Each row is a point. Each copy is the shape, with its points in the same order, turned, moved and blurred by noise. Some copies are also mirrored. Which?

Shape:
[[-0.07  0.01]
 [-0.06 -0.07]
 [ 0.17  0.13]
 [-0.12 -0.09]
 [ 0.01  0.32]
 [ 0.12  0.76]
 [-0.19 -0.66]
 [ 0.13 -0.26]]
Copy 1 (8 x 2):
[[-0.13 -0.06]
 [-0.10 -0.03]
 [ 0.16  0.01]
 [-0.16 -0.05]
 [ 0.22 -0.21]
 [ 0.53 -0.39]
 [-0.65  0.23]
 [-0.14  0.27]]
Copy 1 is: mirrored
Copy 2:
[[-0.05 -0.15]
 [ 0.01 -0.15]
 [-0.07  0.14]
 [ 0.03 -0.21]
 [-0.33  0.06]
 [-0.68  0.27]
 [ 0.53 -0.49]
 [ 0.26 -0.02]]
Copy 2 is: only turned
Copy 3:
[[-0.05  0.05]
 [-0.07  0.00]
 [ 0.18  0.17]
 [-0.12 -0.03]
 [ 0.07  0.36]
 [ 0.22  0.80]
 [-0.25 -0.59]
 [ 0.10 -0.23]]
Copy 3 is: only turned

Shape:
[[ 0.40 -0.25 -0.34]
 [ 0.03 -0.36 -0.32]
 [-0.05  0.49  0.01]
 [-0.05  0.01  0.28]
 [-0.07 -0.46 -0.27]
 [-0.04 -0.20 -0.26]
 [ 0.50  0.38 -0.36]]
Copy 1, 7 rows:
[[-0.14 -0.44  0.19]
 [-0.31 -0.17  0.13]
 [ 0.27  0.05 -0.48]
 [ 0.19  0.26  0.04]
 [-0.42 -0.03  0.18]
 [-0.26 -0.12 -0.04]
 [ 0.30 -0.58 -0.30]]
Copy 1 is: only turned
Copy 2:
[[-0.22 -0.50  0.07]
 [-0.25 -0.25  0.32]
 [ 0.08  0.18 -0.40]
 [ 0.34 -0.01  0.07]
 [-0.25 -0.19  0.49]
 [-0.18 -0.08  0.25]
 [-0.17 -0.37 -0.56]]
Copy 2 is: only turned
Copy 3 (7 x 3):
[[-0.49  0.20  0.19]
 [-0.48 -0.09 -0.06]
 [ 0.36  0.23 -0.15]
 [ 0.17 -0.21  0.12]
 [-0.52 -0.24 -0.08]
 [-0.33 -0.06 -0.12]
 [-0.07  0.66  0.10]]
Copy 3 is: mirrored
Copy 4 (7 x 3):
[[ 0.18  0.03 -0.48]
 [ 0.45 -0.06 -0.17]
 [-0.28  0.17  0.37]
 [-0.10 -0.29  0.23]
 [ 0.55 -0.18 -0.14]
 [ 0.34 -0.01 -0.06]
 [-0.27  0.41 -0.22]]
Copy 4 is: mirrored

Shape:
[[ 0.08 -0.21  0.12  0.15  0.47 -0.21]
 [ 0.06 -0.25  0.51 -0.08  0.00  0.32]
 [ 0.75 -0.05 -0.08  0.05  0.40 -0.26]
 [-0.16 -0.15  0.21  0.05  0.01 -0.29]
 [-0.18 -0.10 -0.09  0.05  0.27 -0.17]
 [ 0.01  0.36 -0.03 -0.03 -0.45 -0.12]
 [-0.13  0.51  0.19  0.48  0.37 -0.05]
 [-0.10 -0.22  0.00 -0.02  0.20 -0.24]
 [ 0.17 -0.13  0.24 -0.07 -0.14 -0.05]
 [ 0.21  0.34  0.14  0.12  0.45  0.41]
 [-0.06 -0.16 -0.13  0.50 -0.97  0.09]]
Copy 1:
[[ 0.01 -0.07  0.35  0.26 -0.46 -0.16]
 [-0.46  0.14  0.06 -0.08 -0.28  0.32]
 [ 0.34  0.44  0.23 -0.05 -0.52 -0.45]
 [ 0.06 -0.25 -0.01  0.16 -0.34  0.19]
 [ 0.11 -0.21  0.19  0.31 -0.14 -0.06]
 [ 0.23  0.05 -0.57  0.04  0.06  0.15]
 [-0.22 -0.01 -0.32  0.67 -0.25 -0.35]
 [ 0.15 -0.23  0.21  0.17 -0.26  0.06]
 [-0.01  0.10 -0.08 -0.10 -0.31  0.19]
 [-0.41  0.35  0.01  0.30 -0.06 -0.41]
 [ 0.38  0.38 -0.52  0.36 -0.01  0.94]]
Copy 1 is: only turned
Copy 2:
[[-0.27 -0.24 -0.41  0.13 -0.07 -0.29]
 [-0.06 -0.21 -0.05 -0.02 -0.31  0.42]
 [ 0.05 -0.39 -0.23  0.06 -0.46 -0.69]
 [ 0.03  0.01 -0.24  0.32  0.06 -0.04]
 [-0.17  0.05 -0.34  0.09  0.08 -0.31]
 [ 0.30  0.27  0.36  0.12  0.09 -0.26]
 [-0.39 -0.38  0.22  0.09  0.44 -0.35]
 [-0.09  0.02 -0.44  0.12 -0.01 -0.19]
 [ 0.16  0.00 -0.06  0.13 -0.30  0.00]
 [-0.34 -0.41  0.13 -0.39 -0.07 -0.23]
 [-0.12  0.74  0.55  0.65 -0.28 -0.01]]
Copy 2 is: mirrored

Shape:
[[ 0.26  0.26 -0.25 -0.38  0.37  0.03 -0.04 -0.26]
 [-0.34 -0.47 -0.34 -0.27  0.21  0.19  0.02  0.21]
 [ 0.19  0.17  0.43 -0.24 -0.02  0.38 -0.44 -0.25]
 [ 0.31 -0.19 -0.12  0.44 -0.10  0.27 -0.11 -0.17]
 [ 0.13  0.30 -0.31  0.15  0.21 -0.42  0.23  0.19]
 [-0.09 -0.06  0.23 -0.31  0.42 -0.43  0.16  0.36]
 [-0.35 -0.24 -0.08 -0.12  0.17  0.29  0.37  0.33]
 [-0.42  0.06  0.21  0.16  0.15 -0.39  0.13  0.28]
 [ 0.30 -0.05 -0.11 -0.43  0.10 -0.02  0.14  0.07]
 [ 0.00 -0.03 -0.24  0.03  0.42 -0.25  0.31 -0.45]
 [-0.22  0.30  0.33  0.26 -0.16 -0.35 -0.14 -0.43]
 [ 0.23 -0.34 -0.23 -0.29  0.62  0.29 -0.21  0.46]
 [ 0.14  0.29  0.23  0.36  0.17 -0.25  0.09  0.25]]
Copy 1, 13 rows:
[[ 0.09  0.29 -0.02 -0.64 -0.05  0.17  0.20  0.31]
 [-0.03 -0.42 -0.43 -0.05  0.12  0.42 -0.02  0.43]
 [-0.04  0.44 -0.16 -0.01 -0.10  0.22  0.47 -0.35]
 [ 0.17 -0.06  0.30  0.24 -0.23 -0.05  0.06 -0.07]
 [ 0.03 -0.18  0.07 -0.66 -0.35 -0.04 -0.34  0.11]
 [-0.04 -0.22 -0.48 -0.62  0.13  0.04 -0.32 -0.17]
 [-0.25 -0.50 -0.10 -0.07  0.34  0.27 -0.10  0.19]
 [-0.33 -0.43 -0.34 -0.37 -0.16 -0.21 -0.28 -0.20]
 [ 0.10  0.18  0.03 -0.31  0.10  0.36 -0.17  0.12]
 [ 0.09 -0.01 -0.10 -0.48 -0.02 -0.47  0.06  0.46]
 [-0.33  0.20 -0.31 -0.21 -0.52 -0.51  0.10 -0.13]
 [ 0.50 -0.36 -0.22 -0.37  0.15  0.72  0.06  0.08]
 [-0.04 -0.30  0.17 -0.45 -0.35 -0.21 -0.19 -0.37]]
Copy 1 is: mirrored
Copy 2:
[[ 0.46  0.07  0.71 -0.28  0.25 -0.12  0.06  0.07]
 [ 0.04 -0.41  0.33 -0.46 -0.32  0.12 -0.05 -0.29]
 [ 0.33 -0.30  0.43  0.46  0.30 -0.44 -0.14  0.00]
 [ 0.01 -0.33 -0.05 -0.20  0.68 -0.06 -0.06 -0.06]
 [ 0.08  0.49  0.15 -0.47  0.15  0.23 -0.08  0.20]
 [ 0.28  0.13  0.30 -0.10 -0.44  0.33 -0.40  0.33]
 [-0.21 -0.38  0.29 -0.28 -0.36  0.18  0.08  0.13]
 [ 0.08  0.19 -0.21 -0.12 -0.38  0.11 -0.17  0.32]
 [ 0.23 -0.03  0.67 -0.08  0.12  0.31 -0.05 -0.04]
 [ 0.57 -0.01  0.17 -0.52  0.19  0.19  0.21  0.31]
 [ 0.47  0.18 -0.35  0.21  0.17 -0.19  0.15  0.19]
 [ 0.05 -0.38  0.75 -0.48 -0.03  0.01 -0.62 -0.09]
 [-0.05  0.29 -0.02 -0.07  0.17  0.04 -0.28  0.47]]
Copy 2 is: only turned

Shape, 13 rows:
[[-0.36 -0.25  0.06  0.10  0.14 -0.28 -0.04  0.14  0.50]
 [-0.19 -0.10  0.06  0.58 -0.05 -0.05 -0.27 -0.48  0.12]
 [-0.01  0.07  0.66 -0.45 -0.29 -0.18  0.32  0.22 -0.44]
 [-0.21  0.20 -0.26  0.40  0.08 -0.33 -0.13 -0.22  0.19]
 [-0.11  0.13  0.33 -0.50 -0.12 -0.41 -0.33 -0.07 -0.48]
 [ 0.22  0.09  0.22 -0.48  0.14 -0.17  0.23 -0.23 -0.12]
 [ 0.25 -0.01  0.36 -0.41 -0.31 -0.17 -0.34 -0.16 -0.15]
 [-0.28 -0.08  0.08  0.34  0.17 -0.54 -0.11 -0.55  0.09]
 [-0.62 -0.10 -0.27  0.03  0.03 -0.01  0.15 -0.28  0.22]
 [-0.54 -0.25 -0.37  0.38  0.49  0.15  0.03 -0.06  0.27]
 [ 0.21 -0.03  0.06 -0.23 -0.27 -0.36  0.05  0.14 -0.37]
 [ 0.07  0.49  0.43 -0.27  0.08 -0.14 -0.10 -0.02 -0.27]
 [ 0.10 -0.17  0.37 -0.32  0.13 -0.23 -0.03  0.08 -0.46]]
Copy 1:
[[ 0.31 -0.04  0.49  0.03 -0.43 -0.24 -0.12  0.25 -0.14]
 [ 0.02 -0.10  0.23  0.40 -0.28  0.24 -0.15 -0.01  0.45]
 [ 0.43 -0.10 -0.21 -0.92  0.03  0.14 -0.09 -0.22 -0.27]
 [-0.14 -0.14  0.35  0.18 -0.27 -0.17  0.12 -0.02  0.31]
 [ 0.18  0.33  0.05 -0.82 -0.30  0.10 -0.06 -0.42  0.16]
 [ 0.48  0.28 -0.07 -0.33  0.25 -0.18  0.17 -0.19  0.02]
 [ 0.34  0.35 -0.23 -0.37 -0.36  0.21  0.10 -0.45 -0.01]
 [ 0.29 -0.18  0.43  0.16 -0.25 -0.15 -0.09 -0.18  0.60]
 [ 0.08  0.05  0.09  0.00 -0.19 -0.33 -0.23  0.53  0.37]
 [-0.16  0.11  0.58  0.34 -0.04 -0.26 -0.36  0.57  0.11]
 [ 0.03  0.01 -0.17 -0.50 -0.12 -0.18 -0.03 -0.46 -0.19]
 [ 0.19  0.18  0.12 -0.62  0.07  0.24  0.33 -0.29  0.09]
 [ 0.26  0.23  0.11 -0.56  0.07  0.02 -0.30 -0.45 -0.14]]
Copy 1 is: only turned
Copy 2, 13 rows:
[[-0.22 -0.08  0.46 -0.05  0.07  0.22  0.31 -0.16  0.42]
 [ 0.17  0.04 -0.03  0.24 -0.09  0.73  0.16  0.00  0.03]
 [-0.03  0.07  0.59 -0.34  0.40 -0.21 -0.55  0.46 -0.27]
 [ 0.24  0.25  0.04 -0.05 -0.28  0.33  0.27 -0.16  0.23]
 [-0.03  0.41  0.34 -0.12  0.13  0.03 -0.83  0.06  0.07]
 [-0.29  0.11  0.16 -0.55 -0.10  0.05 -0.40  0.33 -0.05]
 [-0.14 -0.01  0.40 -0.05 -0.15  0.20 -0.76  0.08 -0.15]
 [ 0.04  0.42  0.16 -0.17 -0.03  0.77  0.12 -0.05  0.21]
 [-0.15  0.24  0.13  0.17 -0.13  0.21  0.35  0.38  0.46]
 [-0.27  0.09 -0.22  0.18  0.09  0.21  0.66 -0.02  0.45]
 [-0.09  0.30  0.44 -0.15 -0.08 -0.15 -0.34  0.04 -0.36]
 [ 0.24  0.01  0.08 -0.42  0.11 -0.03 -0.61  0.14  0.06]
 [-0.30  0.21  0.22 -0.26  0.33 -0.01 -0.48  0.05 -0.22]]
Copy 2 is: only turned

Shape, 15 rows:
[[-0.51 -0.05  0.34  0.12  0.01 -0.20 -0.19 -0.14  0.38  0.12 -0.09]
 [ 0.11  0.07 -0.09 -0.39 -0.05  0.19  0.17  0.70  0.48  0.75  0.02]
 [ 0.19 -0.48 -0.13 -0.15  0.10 -0.10 -0.05  0.48  0.35  0.31  0.23]
 [ 0.11 -0.11 -0.11 -0.05 -0.03  0.46  0.31  0.45  0.56  0.02  0.29]
 [-0.24  0.35 -0.11  0.31 -0.27 -0.20 -0.19 -0.65  0.00  0.03 -0.10]
 [ 0.33 -0.36  0.28 -0.29 -0.09  0.32  0.16  0.15  0.19  0.30 -0.12]
 [-0.24  0.29 -0.35  0.27  0.15 -0.05 -0.20 -0.37 -0.49  0.13  0.07]
 [-0.58  0.03  0.04 -0.32 -0.13 -0.52 -0.36 -0.13  0.21 -0.38 -0.41]
 [-0.24  0.23  0.21 -0.50  0.06 -0.25 -0.52 -0.36  0.36 -0.18  0.12]
 [-0.11  0.31 -0.03  0.38 -0.27 -0.02 -0.66 -0.06 -0.15 -0.04 -0.08]
 [ 0.09 -0.17  0.19 -0.26 -0.39  0.08  0.59  0.33  0.08  0.07  0.32]
 [-0.29  0.38  0.25  0.00  0.28 -0.24 -0.23 -0.21  0.00 -0.38 -0.39]
 [-0.11 -0.09  0.27 -0.04  0.09  0.12  0.14  0.26  0.12  0.26  0.32]
 [-0.66  0.02  0.20 -0.33 -0.13  0.09 -0.40 -0.10  0.01 -0.14 -0.10]
 [ 0.33 -0.01  0.30 -0.08 -0.19  0.02  0.34  0.60  0.15  0.34  0.42]]
Copy 1:
[[-0.21  0.22 -0.05  0.15 -0.20  0.15 -0.07  0.33  0.51  0.37 -0.33]
 [-0.18  0.30  0.54 -0.43 -0.20 -0.47 -0.47 -0.33 -0.13  0.39  0.07]
 [ 0.20  0.17 -0.16 -0.29 -0.37 -0.43 -0.49 -0.09  0.01  0.19  0.05]
 [ 0.31  0.24  0.34 -0.13 -0.17 -0.35 -0.19 -0.45  0.35 -0.05  0.19]
 [ 0.04 -0.49  0.09  0.21  0.17  0.53  0.09  0.38  0.25  0.27 -0.41]
 [ 0.03  0.14  0.04 -0.44  0.22 -0.43 -0.23  0.06  0.33  0.32  0.33]
 [ 0.09 -0.20 -0.18  0.05  0.24  0.69  0.06  0.11 -0.27  0.06 -0.30]
 [-0.38  0.00  0.04  0.28 -0.32  0.07  0.05  0.91  0.26 -0.16 -0.23]
 [ 0.19  0.22  0.30  0.09 -0.27  0.33 -0.11  0.91  0.26  0.19 -0.03]
 [ 0.24 -0.06  0.02  0.38  0.36  0.10 -0.02  0.40 -0.09  0.18 -0.62]
 [ 0.00 -0.06  0.11  0.12 -0.10 -0.37 -0.03 -0.25  0.19  0.28  0.68]
 [-0.08  0.18  0.03  0.03 -0.03  0.27  0.56  0.66  0.17  0.01 -0.32]
 [ 0.07  0.36 -0.03 -0.01 -0.10 -0.04 -0.12 -0.16  0.14  0.40  0.18]
 [-0.25  0.38  0.09  0.34  0.12  0.24 -0.18  0.59  0.25 -0.02 -0.04]
 [ 0.20  0.17  0.13 -0.02 -0.17 -0.52 -0.07 -0.32 -0.07  0.60  0.37]]
Copy 1 is: mirrored
Copy 2 (15 x 11):
[[-0.07  0.53  0.28  0.05 -0.11 -0.13 -0.18 -0.07  0.04  0.44 -0.09]
 [-0.31  0.12 -0.15 -0.24  0.25  0.36 -0.55  0.50 -0.46 -0.36 -0.12]
 [ 0.14 -0.15  0.05  0.24  0.23 -0.01 -0.15  0.58 -0.12 -0.17 -0.20]
 [-0.08 -0.26 -0.05  0.10 -0.11  0.45 -0.23  0.15 -0.55 -0.13 -0.03]
 [-0.05  0.29 -0.14 -0.23 -0.18 -0.60 -0.03 -0.57  0.15  0.40  0.24]
 [ 0.09 -0.24 -0.37 -0.10 -0.03  0.46 -0.39  0.14  0.18 -0.22 -0.26]
 [ 0.18  0.16 -0.14 -0.44 -0.28 -0.77  0.22 -0.18 -0.23  0.07 -0.05]
 [ 0.07  0.54  0.53 -0.09 -0.06 -0.16  0.08 -0.12  0.48  0.05  0.47]
 [ 0.27  0.36  0.38  0.17  0.14 -0.36 -0.19 -0.46  0.28 -0.27  0.24]
 [ 0.34  0.55 -0.46 -0.04 -0.11 -0.34  0.16 -0.14 -0.09  0.18  0.39]
 [-0.15 -0.38 -0.09 -0.24  0.43  0.53  0.06 -0.05 -0.11 -0.04 -0.18]
 [ 0.01  0.66  0.14  0.04 -0.40 -0.27  0.33 -0.46  0.34 -0.13  0.04]
 [ 0.09  0.05  0.00 -0.05  0.22  0.13  0.00  0.10 -0.37 -0.02 -0.37]
 [ 0.51  0.54  0.38 -0.24  0.00  0.02 -0.09 -0.20  0.10  0.08  0.19]
 [-0.17 -0.10 -0.49  0.02  0.43  0.45  0.03  0.20 -0.29 -0.22 -0.29]]
Copy 2 is: only turned
